Each row is a point. The points of each table are mixes of a few directions, plus a little noise. Count the directions of each table, and those that both share. Where both have some left over, give the other angles between the two spaces (their principal angles), to ten degrees, smallest first.

First (5 x 3):
[[-14  60   2]
 [  6 -25   0]
 [ 10 -43  -1]
 [  9 -41  -1]
 [-11  49   1]]
Second, 4 rows:
[[ 12 -10  11]
 [ 35 -29  31]
 [ -2   1  -1]
 [-46  38 -40]]
Directions: first 1, second 1, shared 0; angles 50

First, 7 rows:
[[ -2   0  -2   2  -2  -1]
 [ 20  -7  29 -18  31  13]
 [-22   8 -31  20 -33 -15]
 [  4  -2   6  -3   7   3]
 [-36  12 -52  32 -56 -24]
 [ 14  -5  20 -13  22  10]
 [ 21  -6  30 -19  32  15]]
Second, 7 rows:
[[ -3 -20  30  15   3  -7]
 [  2  11 -29   2 -44  17]
 [ -8 -28  -8   5  24 -19]
 [ -7 -17  -4   0  30 -19]
 [ 14  21  60 -14  28  11]
 [  7  -9 -50 -13  -7   8]
 [ -6  41   1   5 -35   8]]
Directions: first 1, second 4, shared 1

First:
[[-25   8   1   8 -21   3   7  26]
 [-34   2 -36  -4  -8  -7  28   4]
 [-29 -28 -26  28   0 -12  10  28]
 [ 55  -9 -16 -21  16   3 -21   0]
 [ 35  14   6  -7  -6 -12 -17 -31]
 [ 60   4  -2 -24  -1  10 -29  16]
 [  7   1  33  13   5  -3 -13 -21]
 [-55  -8  -5 -11  23  22  39   9]
 [ 44  12  52  -1  12  -3 -30 -50]
 [-59   3  -7  18 -19  -3  27  19]]
Second (10 x 8):
[[ 11 -36  50 -43 -12  14 -41  34]
 [ -1   5  -7   6   2  -2   5  -4]
 [ -1   3  -4   3   1  -1   3  -2]
 [-11  38 -52  45  12 -14  42 -35]
 [ -7  26 -36  31   8 -10  29 -24]
 [ 11 -37  52 -45 -12  14 -42  35]
 [ 10 -34  47 -40 -11  13 -38  31]
 [ -4  14 -19  16   4  -5  15 -12]
 [ -4  14 -20  17   4  -5  16 -13]
 [ -3   9 -13  11   3  -4  10  -8]]
Directions: first 5, second 1, shared 0; angles 40

First (9 x 11):
[[  0  -2  27   2 -33  35  -8 -19   6  -2  10]
 [-15   4  25  10 -11  12  -2   2  13 -10   2]
 [  8  -3  -8  -4  -1   0  -1  -4  -5   4   1]
 [  6   0 -15  -4  12 -13   3   4  -6   4  -3]
 [-20  10 -24  11  57 -60  16  46   5  -9 -20]
 [-11   4   9   7   5  -4   2   9   7  -6  -2]
 [  9  -3 -14  -6   4  -5   1  -2  -7   5   0]
 [ -8   2  14   5  -7   8  -1  -1   6  -4   1]
 [ 31 -12 -14 -19 -25  25  -9 -33 -17  18  11]]
Second, 10 rows:
[[ 13  15 -11  43  23  -8   3  15  27  38 -31]
 [  6 -19  17   1  -1  10   0   6  13 -16 -22]
 [ -6 -11   3 -12  -9  -1  -7   3   6  -8  -8]
 [ 16   2  10  13   2   4   8   9   6 -14   8]
 [ -5  -8   8 -10   8  17   9 -25 -29  -3   2]
 [ -1  -4   6 -15  -9   5   2  -6 -13 -19  18]
 [-17  12 -18 -21  -7 -10  -6 -15 -23  10  26]
 [  8 -24  20  17  16  19   6   0  16   3 -52]
 [ -4  22 -19  -7 -12 -19  -6   5  -5   3  38]
 [ -8  14 -17 -10 -12 -18 -10   6   2   4  22]]
Directions: first 2, second 4, shared 0; angles 60, 60

First, 11 rows:
[[  2  26  14 -27  36  45   7   9  27  16 -12 -44]
 [ 12  -8 -23 -16 -10  56   1   1  11  40   0 -32]
 [  6  40 -17   6 -16  -8  60 -11 -16 -13  47  -5]
 [  0   2   9   2   6   0   7  10  26   4   6 -10]
 [ -4 -36  15   6 -44 -34 -26  14 -17  18  37  28]
 [-13  18 -24  10  -2  -3   8 -13 -31  -8 -20   1]
 [-21  -2 -10  39 -20 -33  10  15  16   5   6   1]
 [  5   3   8  -4  -5 -12   7  -3 -10 -10  17  10]
 [ 18 -28 -25  16   4   0  -9 -24   6 -27 -33  27]
 [ -7  13  15 -21  47  14 -27  -8 -11 -16 -54  -6]
 [  3 -27  39 -12   4 -25 -37   9  -1  -8   4  27]]
Second:
[[ -4 -15   4   6   9   9   9 -16   1  10   5  12]
 [-25 -41  20  18  35  16  28 -55  -1  38  27  27]
 [ 30  13 -22  -7 -25   9 -13  31  10 -24 -27   3]
 [-41 -14  29   6  34 -15  15 -40 -14  31  38  -6]
 [-17  25   9 -10   0 -30 -11  12 -12  -5  12 -31]
 [  3  15  -3  -6  -9  -9  -9  15  -2 -10  -4 -12]
 [ 21  -7 -13   2 -11  18   1   7  10  -7 -17  16]
 [ 56 -11 -37   2 -33  43  -4  27  25 -26 -48  37]
 [  1  -3   0   1   0   3   1  -1   1   1  -1   3]
 [-25  39  14 -15  -1 -46 -18  21 -18  -8  18 -48]]
Directions: first 6, second 2, shared 0; angles 30, 80

First:
[[-20   6   9  -7   9   3   5   6  -1  -7   1 -11   7  -9  -4  13  11  -8]
 [ -4  -9   1 -13   8   7   4 -10   3   3 -15 -12  13  -4  -8  11   5 -10]
 [  2  17 -10  17  10  33 -20   3 -22 -39  40  11 -15   5  27 -42 -11  33]
 [  9  -5  -1   3 -13  -8   1   6   6  16   0  12  -9  -5  -3   6  -1  -8]
 [ -4  -9   2  -4  -6  20   2   4   2   0   3  -3 -11 -25  -3   9   4 -13]
 [ -3  -7   0 -15   7  16  -1   0  -2   8  -2   5   9 -11  -5  14  10 -16]
 [ 15  -5 -14 -12  26  20 -10 -29 -11 -12 -12  -7  26  25   6 -21  -7  16]
 [ -8  -5   6  -3  -6  -1   7   4   6   5  -6  -8  -4 -14  -8  14   5 -12]
 [ 12  -2  -4  -8  -2 -15  -3   6   1  30  -1  30   9  10  -3  13   6 -13]
 [  3  16   7  29 -20 -60  10   7  11   2  -5  -7 -12  28   1 -12 -15  22]
 [  0   2   4  14 -13 -15   5   3   6  -5  -1 -10 -13   0   0  -6  -8   8]]
Second (8 x 18):
[[ -8   5 -11  -7  -5  -1 -27  -2  11  16 -10  -8  12  20 -11   5  -2  16]
 [ 15   3 -15  27 -11 -21  45  20 -14  -3  -8  12  -8  13   1 -12  14  27]
 [  0  11   0  -2   2 -39   4  -5   3  11 -14   4   7  11  12  -4  -3 -10]
 [ -7   6   0  -2  -5  -9 -14   0   8   8  -2  -3   0   2   0   3  -4  -1]
 [  5 -12  16 -20  24  26   1 -20  -7 -14   6   0   9 -18   5   2  -5 -30]
 [-11  -1  18 -18   9  10 -20 -12   6  -3   8  -5  -1 -23   8   7  -9 -33]
 [  4  -5  14   1   1  12 -15  -6   4  -8  17  -2  -6   2  -6  -1 -14   0]
 [  2  -4 -20  20 -14  21  26  26 -11  -7   2   2 -14  -7  -9  -1  20  29]]
Directions: first 5, second 5, shared 2; angles 50, 90, 90

First (10 x 24):
[[ -6 -11   3  12   2   7 -15   7  -9   0  32  -8   1  -1   0   3  13   3
    5  -5  -1   6   3   9]
 [-15  -5  -5   1   9   6  -9   6 -13  -7   8   1 -13  -1   4   3   5   3
   -4  -1  10   4  -3   4]
 [  3   9  -4 -10   0  -5  12  -5   6  -1 -26   7  -3   1   1  -2 -10  -2
   -5   4   2  -4  -3  -7]
 [ 10  -5   8   9  -7   0  -4   0   5   7  19  -8  14  -1  -4  -1   6  -1
    8  -3 -11   1   6   3]
 [ 20  13   3  -9 -11 -10  21 -12  20   8 -30   5  14   2  -4  -5 -14  -5
    1   4  -9  -9   1 -10]
 [-27 -24   0  20  14  17 -36  19 -29  -9  60 -12 -14  -3   4   8  26   8
    3  -9   9  15   1  19]
 [ 13  19  -4 -19  -6 -12  27 -13  18   3 -51  12   2   3   0  -5 -21  -5
   -7   7  -1 -11  -4 -15]
 [ 16   3   7   2  -9  -4   6  -5  12   8   1  -3  16   1  -4  -3  -2  -3
    6   0 -12  -3   5  -2]
 [  1   0   1   1  -1   0  -1   0   1   1   2  -1   2   0  -1   0   1   0
    1   0  -1   0   1   0]
 [-16   3  -9  -8  10   2   0   2  -9  -9 -15   8 -19   0   5   2  -4   2
  -10   2  14   1  -7  -1]]
Second (9 x 24):
[[ -6  -4   6 -10  -1  -5   1  -3   8   5  -6  17   8  -1  -5   7 -11  -5
    7  -3   7  -5  -7   1]
 [  2  -1 -13   4  13   4  13 -25  17   2 -23  12  -2  15   2  -6  12   0
  -17 -17 -13  14  11   7]
 [  5 -19  -5   1 -12 -15  -4  16  -3  -5  16   4   8  -9  -1  -6  -2  -6
    0   9  23 -24   5   1]
 [  0   4  -8   5   9   9   8  -9   8   7 -15   0  -4  10   3  -1  11   9
   -8  -7 -10   9   8   1]
 [ -3   8  18  -2  -7   2  -8  22 -25   6   7 -22 -14  -2   5   4  -8  17
   18  27   4 -15  -3 -10]
 [  8  -6  -7   4  -6 -10  -8  13  -6 -12  20  -8   2 -11  -2 -10   0 -10
   -2  12   9 -12   5  -3]
 [ -2  16  -1  -1   0  10 -14  33  -7   1  18 -20  -3 -19  -9   6  -5   2
   18  27   3 -12  -2 -20]
 [ -1  -6  -1   5  -2   6   9 -15   7   2  -1   9  11   7   5   6  12   2
  -13 -33  -5  19  -7  14]
 [ -4  10  11  -6   7  -2   4 -32   1  -5 -17   8  -5  11   2   0  -9  -9
   -4 -15 -19  25 -10   9]]
Directions: first 2, second 6, shared 0; angles 40, 80

First:
[[  1   0   1   0   1   0   0  -1   0   2   1   1   0   1   1   0   0   1
    0   0   0   1   0   0   0   0   0   0  -1   0  -1  -1]
 [  5   2   7  -3   1  -1   1  -3   3   9   6   4   1   7   1   3   4   4
    0   1   1   3   0   3   6  -5   3  -4  -1   1  -2   0]
 [-10 -11  45  37   0  17  21 -31 -48  15  46 -21 -37 -58  15 -60 -23  13
   47 -31 -46   2  11 -18 -33  25  -4  22 -17  -5  -3 -35]
 [-23   0 -43 -14  20 -10 -12  45  11 -40 -34  -4  15  13 -24   8 -10 -13
  -38  15  26 -13 -32 -10 -10  10  -1 -19  28 -13  31  23]
 [ -3  -8  -2  16 -13   7   3 -13 -15  -8  -2 -11 -11 -27   9 -14  -7 -10
   21 -10 -15  -3  14  -4 -12  12 -10  22 -10   3 -10 -12]
 [ 15   6  10  -8  -5  -2  -1  -9  13  19   5  12   7  19   4  18  15   7
   -1   5   5   7   8  11  19 -16   5  -4  -6   7 -11   2]
 [ -9  -6 -13   9  -4   4  -1   2  -9 -18 -11 -10  -4 -18   0  -9  -8 -12
    6  -3  -4  -7   3  -6 -13  12  -9  12   0  -2   1  -3]
 [  4   4 -14 -12   0  -6  -7  10  16  -4 -14   8  12  20  -4  20   8  -3
  -16  10  15   0  -3   7  11  -9   2  -8   5   1   1  12]
 [ 11   7  10 -11   3  -4   0  -2  12  18   8  12   7  21   0  14  11  10
   -8   5   7   6  -1   8  16 -14   8 -12   0   3  -2   4]
 [  9   6  -3 -13  -1  -5  -4   3  16   7  -6  11  11  23  -2  20  11   2
  -11   9  12   3   0   9  16 -13   5  -9   1   3  -4   8]]
Second, 8 rows:
[[ 13  -3  27 -25  11  -5   0 -14  16  22  29  17  -6  11  15  18  -3  20
  -17  -2 -13  10   0 -19  18  -4  -3 -23 -15 -12 -24 -19]
 [ 12  11  16 -14  16   4   0  -8  13  11   2   5  -2   9   6   1   1  15
  -15  -5 -13   6 -11   6   7  -6   9 -15   4  -5  -7 -13]
 [ -2   2  -3  22 -21  -2   5   4 -14  12   3  -1  10   9 -14  -4  17  -7
   27   7  23   0  12  20   2 -13   8  16   0  19  18  25]
 [-26  -4  -6  20  -3   0   5  17 -31 -25 -17 -29 -16 -24  -2 -40  -8  -8
   19 -12   1  -3  -3   6 -31  17  13   9  17  -7  22  19]
 [ 11  -9   1 -10 -25  -3  -6 -22   7  -4 -17  -2 -10  -7  31  16   8 -10
   10  -7  -9   7  34   4  10  -1  -6  11 -18   0 -44  -4]
 [-14  -5 -24  -6   7  -9  -6  29   6 -14  -3   6  14  14 -20  14  -4  -7
  -19  16  24  -8 -16 -15   0   3  -6 -11   9  -4  22  17]
 [ 26  23  -5   9  10  20  -1 -17  20  17  -5  12  22  12 -16   8   9   1
   -6   7  -8  -5 -13  25  12 -19  -2  13   3  23   8 -21]
 [-21 -15  -5   4   4  -4   2  11 -16 -18   9  -9 -12 -22   0 -14 -19  -4
    0  -4  -4  -6  -4 -29 -18  22 -11  -1  -2 -14   7  -3]]
Directions: first 3, second 6, shared 3

First (8 x 32):
[[ 12  -6  16  14  11  15  -7  -4 -17  16   1  -7   7  -5  27  -7  33   6
  -24 -13  21  11  30 -11  -5  10  -3   1 -17  15  -6 -37]
 [-15   7 -18 -16 -12 -17   9   4  21 -18  -1   8  -8   6 -30   8 -38  -7
   28  15 -24 -13 -34  12   6 -12   4  -1  20 -18   7  42]
 [ -5   3  -7  -6  -4  -6   3   1   8  -6   0   3  -3   2 -11   3 -14  -2
   10   6  -9  -5 -12   4   2  -4   1  -1   7  -6   2  15]
 [  5  -2   6   6   4   6  -3  -1  -8   6   0  -3   3  -2  11  -3  13   2
  -10  -6   8   4  12  -4  -2   4  -1   1  -7   6  -2 -15]
 [-16   7 -20 -18 -14 -19   9   5  23 -21  -1  10  -9   7 -35   9 -43  -7
   33  17 -27 -14 -39  14   6 -13   4  -2  22 -20   7  48]
 [ 10  -5  13  12   8  12  -6  -3 -15  13   1  -6   5  -4  22  -6  27   4
  -21 -11  18   9  24  -9  -4   8  -2   1 -14  13  -5 -30]
 [ 20 -10  26  23  18  24 -12  -6 -29  26   2 -13  12  -8  43 -11  54   9
  -41 -22  35  18  49 -17  -8  16  -6   2 -29  25 -10 -60]
 [-12   6 -15 -14 -11 -15   7   4  17 -16  -1   8  -7   5 -27   7 -33  -6
   25  13 -21 -11 -30  11   5 -10   3  -2  17 -15   6  37]]
Second (9 x 32):
[[  5 -12 -12  32  12  32 -11  -2  13   3   4  -7 -18  -6   4 -15  14  -1
   -4  -8  30 -14 -16 -14  14 -16 -18   6 -14   7  -4 -14]
 [-39  -8  11 -11  12 -28   7  11   1  -5  21 -18  21  -7  23 -13  18 -44
   17   9 -33  11   0  -8  -3 -11 -24   7   8 -19   4  43]
 [ 16  -6 -14  36  14  38  -9  -2  13   3  -5  -2 -22  -4   0 -15  14  10
   -9  -8  36 -18 -12  -8  14 -10  -8   2 -24  12  -3 -26]
 [  7  -2  -7  23  13  21  -1   3   8   1  -4  -3 -11  -4   3 -13  14   2
   -5  -2  18 -12  -5  -2   9  -6  -4   1 -21   7  -1 -14]
 [ 22  24   6 -23 -12 -17  14   1 -14  -1 -23  20   7   9 -16  18 -18  29
   -9   7 -13   5  22  26 -13  27  41 -14  -4   6   4 -15]
 [  4  30  16 -36  -6 -41  27  11 -18  -5 -20  15  23   7  -5  14 -10  11
   -2  17 -40  12  31  32 -18  30  42 -15  -5  -3   8   7]
 [ -1  -9   0 -21 -26  -7 -15 -15  -7   3  10   4   1   6 -12  23 -28   7
    5  -8  -1  13  -7 -10  -6   0  -5   4  38  -5  -4   6]
 [-14 -35 -10   6 -17  19 -34 -20   8   5  30 -13 -13  -2  -2   8 -14 -13
   11 -19  23   5 -31 -38   8 -28 -44  17  42  -7  -9  10]
 [  0  18   8  -6  12 -17  20  14  -5  -4 -13   4  12   0   5  -6  11  -1
   -3  13 -20   0  18  20  -5  14  21  -8 -22   0   6   2]]
Directions: first 1, second 3, shared 0; angles 60

First (9 x 32):
[[ -2 -24  -8  39  -5  15 -12   5  -6 -23 -10  -3  10  16  -9 -36 -24  21
   13 -41  16  52 -39  39 -11  -1 -14   2 -25  48 -40 -10]
 [ -1  18  18  -9 -22  29   6   8   4  33 -25  26 -16  17  23   6   4 -30
   25  -2 -11  14 -10 -18   6 -12 -25  -6   6 -27   2  -6]
 [  2  -7 -11  -2  17 -24  -2  -7  -2 -19  20 -18  10 -16 -15   4   2  17
  -21  11   4 -22  16   5  -2   9  21   4   1   8   7   7]
 [  2 -15 -19   3  26 -36  -4 -10  -4 -33  31 -30  17 -22 -24   1   0  30
  -31  10  10 -26  20  14  -5  13  32   6  -2  21   6   9]
 [ -2   9  14   1 -20  29   2   8   3  24 -25  23 -12  18  18  -4  -2 -22
   25 -11  -6  25 -19  -7   3 -10 -26  -5   0 -12  -7  -8]
 [  0  12   9 -12  -8   9   5   2   3  19  -8  12  -9   3  12  10   7 -17
    7   8  -8  -5   4 -16   5  -4  -8  -3   8 -21   9  -1]
 [  0   4   2  -6   0  -1   2   0   1   5   0   2  -2  -1   3   5   4  -5
   -1   6  -3  -7   5  -7   2  -1   1   0   4  -8   6   1]
 [  1   7   0 -14   5 -10   4  -3   1   4   7  -3  -1  -9   0  13   9  -4
   -9  16  -5 -22  16 -12   3   2   9   0   9 -15  15   5]
 [  0  -4  -5   0   8 -11  -1  -3  -1 -10   9  -9   5  -7  -7   1   0   9
  -10   4   3  -9   6   4  -1   4  10   2   0   6   2   3]]
Second (9 x 32):
[[  2  23   8  -7  -2   1   3   8   6  17   2  20  -3   8   8  10 -21 -23
   18  -6  -4   8   7 -15   6 -27 -13  -4  -4 -23   3  -8]
 [  0   4   8  11  -2  17  15  -2  -9   2 -13  -1 -19  -5   5 -11  38  -4
  -39   1 -19  -1 -12  -5  -6  33   6   5   6  19  -4   1]
 [  1 -38   8   0  -5  18  13 -15  -4  -7 -12 -24  -1  13 -17  -3  16  24
    4  -1  16   0 -30   9  -7   2   5  14  14  12  16  -6]
 [-11 -30  -6   0 -25  27 -13  -7  -3   6 -31 -10  -4  -1  13 -13  38  16
    8  20   5  -8 -17   9   1  45  -7  -5  16   5  -7  12]
 [  4 -14   2  -7   5  -9   0  -7  -5 -12   0 -14   0  -4  -3   3  20   9
   -7   4 -10 -11   1  13  -4   8  14   6   6  12  10  14]
 [  8 -19  -3 -10  18 -29   0  -7   7 -20  30 -17  26  11 -32  16 -53  19
   35 -15  31   3   3  12  -1 -60   7   9  -8  -7  19 -10]
 [  5  36  -4  -5  15 -30  -9  12   3   0  21  19   3 -12  10  10 -19 -23
   -5  -4 -19  -3  33  -4   5 -15   4  -8 -14  -9  -6   9]
 [ -5  -4  -9  10  -1   3  -5   0   0  -4   1  -3   4  -4  -3  -9  -5   9
   -5   1  11   2  -2   1   0  11  -1  -3  -4   6 -11  -5]
 [ -4  41  -3   8  -3   2  -5  16   5  19   2  30  -7  -7  19  -3 -14 -28
   -8  -1 -11   9  17 -20   7   3 -14 -13 -12 -15 -20  -7]]
Directions: first 2, second 5, shared 1; angles 50

First (8 x 32):
[[ 10   7   2  11  15 -24 -11  -8  -4  -4 -12 -10   2 -10 -14  -2  27   8
    1   7  -3   6  14  -6  -6 -17   8  11  22  -1  -5  -1]
 [-12 -16  -9 -16 -20  23  18  10  12  15  15  11  -3  13  13   7 -37  -8
    0   4   4 -11  -3   0  10  20 -16  -3 -19   4   4 -15]
 [  4  25  12  16  17  -8 -15  -6 -13 -25 -16 -10   2  -7  -3 -12  23  -2
    1 -17  -1  10 -17   8 -12  -9  21 -13   8  -5  -2  27]
 [-12  -8   7  -3  -4  14   9  -8   3  -1  10   8  -2   4  -2   2 -12 -13
   -1  -8   5  -5 -21  -2   0   8  -4  -8 -24  -5  16   9]
 [  4 -31 -10 -25 -17  10   4  11  -1  27  32  18  -7   0  19  19  -7  17
   -2   8  -8  -3  23   2  17   2 -26  13 -29   5  -1 -12]
 [ 11  18  -5  -1   0   2 -12  16 -11  -9  -8  -5   1  -1  18  -5   4  10
    1  -7  -6   9   6  17  -1   1   9  -9  12   5 -19   8]
 [  2  -7  -3   9   8 -24   3 -12  11   8 -11  -9   3  -3 -26   2  11   1
    1  21   1  -3  18 -20  -3 -11   0  21  26   0   2 -22]
 [ -8  13   5   8   3   6   4  -3   3 -13 -11  -4   2   5  -4  -9 -10 -14
    1  -8   7  -2 -20   1  -7   7  10 -12   4  -3   4   7]]
Second, 10 rows:
[[ -9  -5 -26 -25 -27  35   9  25   5  20  18   7  -2   4  28   4 -37   7
   -3  -7  -3  -6   3  18  24  23 -16 -12 -19   7 -28  -5]
 [ 12   3   0 -18 -15  21  -4  28 -13  -4  15  13  -4  12  44   4 -16   9
    3  -8  -6   6   3  24   1  14  -5 -14 -17   8  -3   4]
 [ -4  -2  -5  -1  -2   3   2   0   3   5   1  -1   0  -1  -2   0  -4   0
   -1   0   0  -2   0  -1   4   2  -2   0  -1   0  -4  -2]
 [  0   1   5   7   6  -9  -1  -8   0  -4  -5  -3   1  -2 -10  -1   8  -2
    1   3   1   0  -1  -6  -5  -5   3   4   5  -2   5   0]
 [ 21   8  25   5  10 -11 -13   6 -20 -24  -1   8  -3   8  20   1  19   3
    5  -1  -4  12   1   8 -22  -6  10  -3   0   1  25   9]
 [  6   3  12   7   9 -11  -5  -6  -5  -9  -5  -1   0   0  -5  -1  14  -1
    2   2   0   3  -1  -4 -11  -7   6   3   5  -2  12   3]
 [ 11   6  19  11  14 -17  -8  -8  -9 -17  -7   1   0   1  -3  -1  21  -2
    3   2   0   6  -1  -4 -17 -11  10   3   7  -3  20   5]
 [-27  -8 -17  15  10 -16  12 -34  28  20 -15 -19   7 -17 -60  -5   4 -12
   -5  10   9 -14  -3 -31  13 -11  -1  17  19  -8 -15 -11]
 [-23  -8 -21   3  -2   1  12 -16  23  22  -5 -12   4 -11 -34  -2 -10  -7
   -6   5   5 -12  -2 -16  18   0  -7   8   6  -4 -21  -9]
 [ 12   4   9  -4  -2   4  -6  12 -12  -9   5   7  -3   7  23   1   1   4
    2  -3  -4   6   1  11  -8   3   2  -6  -6   3   8   5]]
Directions: first 4, second 2, shared 1; angles 50
